Rows are points. To make a cloud, some directions were put in groups of two or more. Within a group, all points are equally far from the middle, so they leave a hole (a ring in 2 directions, a hollow ball in 3). The other directions are filled evenly. Then the cloud was stretched, turned, moved and blurred a little. How many holes are there, and how many directions does each take, smallest first?
In the rows, zero is written as 128.

Cloud:
[[117 121 173]
 [138  91 105]
 [106 154 141]
 [177 156 124]
 [114 123  80]
 [163 157 148]
 [124 142  84]
 [ 74 105 102]
 [161 102 144]
 [118  91  95]
 [119  84 152]
 [153 167 123]
 [152 137 168]
 [181 142 139]
 [155 152 159]
 [ 98 100  88]
 [ 75  91 143]
 [ 81 129 148]
 [151 139 168]
 [155 127  87]]
Holes: 1 (3)

Cloud:
[[114 110 106 117]
 [149 167  95 127]
 [130 106 131  90]
 [107  97 149 106]
 [162 168 145 157]
 [156  98 124 173]
 [112 165 169  94]
 [159 163 162  94]
 [148 162 153 167]
 [113 109 107 120]
 [ 94 102 137 117]
 [189 159 129 135]
 [116 105 110 158]
 [182 161 148 122]
 [192 135 132 107]
 [105  99 165 113]
 [ 93 161 166 105]
 [194 121 118 134]
 [121 111 114  95]
 [183 141  95 144]
 [102 167 162  97]
 [125 158 147 177]
 [135 110 163 182]
 [ 94 105 125 134]
 [110 138 149 184]
 [ 77 118 159 126]
 [146 165 158  83]
 [119 157 147 176]
 [137 131 184 162]
 [ 89 106 132 132]
 [186 149 101 142]]
Holes: 2 (2, 2)

Cloud:
[[145 135 128 101 174  90]
 [187 126 153 105 164 148]
 [137 128 131  92 101  60]
 [136 148 169  80 114  77]
 [127 143 130 159 120 143]
 [125 174 167 132 132  70]
 [ 92 166 168 118 108  72]
 [154 128 172  98 139 187]
 [101 121 168 117 148 165]
 [135  98 142  95  74  98]
 [114 114 127 103  65 140]
 [158  81 122  99 130 168]
 [105 178 146 109 123 124]
 [ 85 114 133 124  56 117]
 [121 127 101 101 146  89]
 [143  91 162  86 118 105]
 [ 95 132 185  98 112  94]
 [ 84 113 131 107  80 151]
 [ 91 113 121  81 104 102]
 [ 86 132 139 115  71 144]
 [112  97 156  80 152 132]
 [125 169 173  91 117  94]
 [154 128 197 135 136 119]
 [ 80 128 139  81 118 117]
 [ 91  82 141 115 114 127]
 [133 121 117  76  87 169]
 [142 142 113 136 132 165]
 [104 127 127  90  90 182]
 [111  87 116 125 133 166]
 [106 121 163  85 110  76]
 [ 92 152 127 152  74  99]
 [101 111 135  91  94  73]
 [163  95 128 131 122 147]
 [110  84 134  81 114 123]
 [162 101 138 115 122 179]
 [ 89 133 113 148 104  76]
 [115 154 132  98 154  83]
 [111 110 147 139 156  94]
 [137 168 171 157 131  98]
 [ 87 145 118 153 101  93]
 [156 150 147  61 128 102]
 [130 123 107 110  84  82]
 [125 172 123 109 115 153]
 [162 147 179 147 141 113]
 [164 152 150 126 156 162]
 [170 140 178 144 141 100]
 [125 163 157 105 133  62]
 [135  99 140  95  73 107]
 [ 94  93 120  92  96 158]
 [111 176 160 111 100 121]
 [114  94 113 148 129 119]
 [133 134 191 137 144 135]]
Holes: 2 (2, 3)

Cloud:
[[126 112 135  91 114 196 120 160]
 [106 136 134  97  93 183  93 144]
 [ 93 141 132 201  91  59 110 114]
 [113 137 169  90 104 155  67 145]
 [126 109 122 128 158  89  54 122]
 [ 79 148 191 130  65 112 134 174]
 [135 109 196 140  93 145 168 133]
 [100 163 112 120 130 145  73 155]
 [124 143 103 149 128 152 152  84]
 [ 93 161 130 147 128  72 118 117]
 [129 104 124 105  81 162 132 134]
 [ 98 163 129 149 104 140 187 130]
 [117 160 160 110 115  94 126 110]
 [100 166 133 140 135 121 167 164]
 [135 149 138 116 142 102 116 124]
 [120  90 135 110 103 115 124 120]
 [132 116 112 132 132 110 117 167]
 [ 88 120 152 110  71 160 120 103]
 [ 83 138  98  95 152  69 100 128]
 [ 93 122 141  95  77 162 150  82]
 [ 85 184 128 175  95 128  81 131]
 [109 136 104 125 109 104 145 138]
 [112 135 145 171 136  96  96 145]
 [100 175 179 133  81 112 181 141]
 [ 86 132 158 106  95 112 132 153]
 [144 121 170 114 134 202 105 147]
 [111 134 110 145  80 141 143  83]
 [124 129 166 166 138 112 124 148]
 [117 127  84 130 143 136 101 113]
 [104 143 179 152 114 143 192 155]
 [136 140 140 142 164 114 107 134]
 [138 131 165 146 169  66 139 119]
 [128 125 141 160  85 166  88  97]
 [ 95 145 190 123  88 111 166 164]
 [148 137 138 141 159 134 167 178]
 [151 114 102 124 176 133 117 110]
 [110 165 180 114  90 139 119 121]
 [112 132 149  72 171  55 123 111]
 [116 151 188 168 117 110 130  77]
 [129 152 186 154 120 125 112 185]
 [120 139  93 127 115 110 167  73]
 [123 148 138 171 117 136 136 136]
 [ 92 171 156 129 128  69  96 115]
 [128 127 113 112 151 134 113 173]
 [113 120 158 158  88 125 188 147]
 [ 91 171  86 106 155  81  96 171]
 [168 134 162 128 152 164 107 131]
 [138 126  97 124 108 146 118 110]
 [159 120 117 154 113 186 181 158]
 [100 109 150 139  75 142 170 140]
 [109 173 125 103 134 107 106 164]
 [125 125 163 113 196 111 163 169]
 [ 75 157 122 115  60 114 132 152]
 [125 126 164 143 127 127 178 113]
 [109 120 158 102 131 144 142 103]
 [110  66 140 111  68 139 133 113]
 [126 130 108 135  96 194 162 148]
 [130 152 151 170 111 117 112 143]
 [129 150 144 200  92 164 108 150]
 [156 100 102 131 150 116 151 101]
 [141 139 151 162 149  67 142 130]
 [159 106  90 138 173  93 137 143]
 [122 169 145 121  78 135 111 166]
 [ 93 201 132 165 112 120 121 122]
 [ 90 151 168  92  82 118  86 203]
 [ 80 165 132 135 115 138 158 136]
 [ 89 129 157  99  99  68  80 137]
 [152 109 113 169 130  67 156 157]
 [132 163 120 154 174  86 135 160]
 [137 124 182 148  99 174 104 143]
 [ 93 154  79 135  68 144 110  97]
 [141 141 124 122  99 118 117 124]
 [125  93 151  88 139 111 135 188]
 [146 137 118 139 104  82 158 106]
 [126 112 121 156  96  75 108 151]
 [107 122  96 151 129 143 108 145]
 [129 135 157 152 149 195 171 144]
 [126  91 171 134  83 168 150 104]
 [135 146 192 134 100 110 169 144]
 [ 88 157  59 108 140  98 102 175]
 [165 157 159 133 138 171 128 127]
 [ 75 181 145  91 117  99  74 164]
 [134 111 172 127 158  79 166 140]
 [179  91 104 155 163 102 168 142]
 [131 144 171 142  72 152 117 143]
 [ 95 178 128 171 139 141 156 140]]
Holes: 0
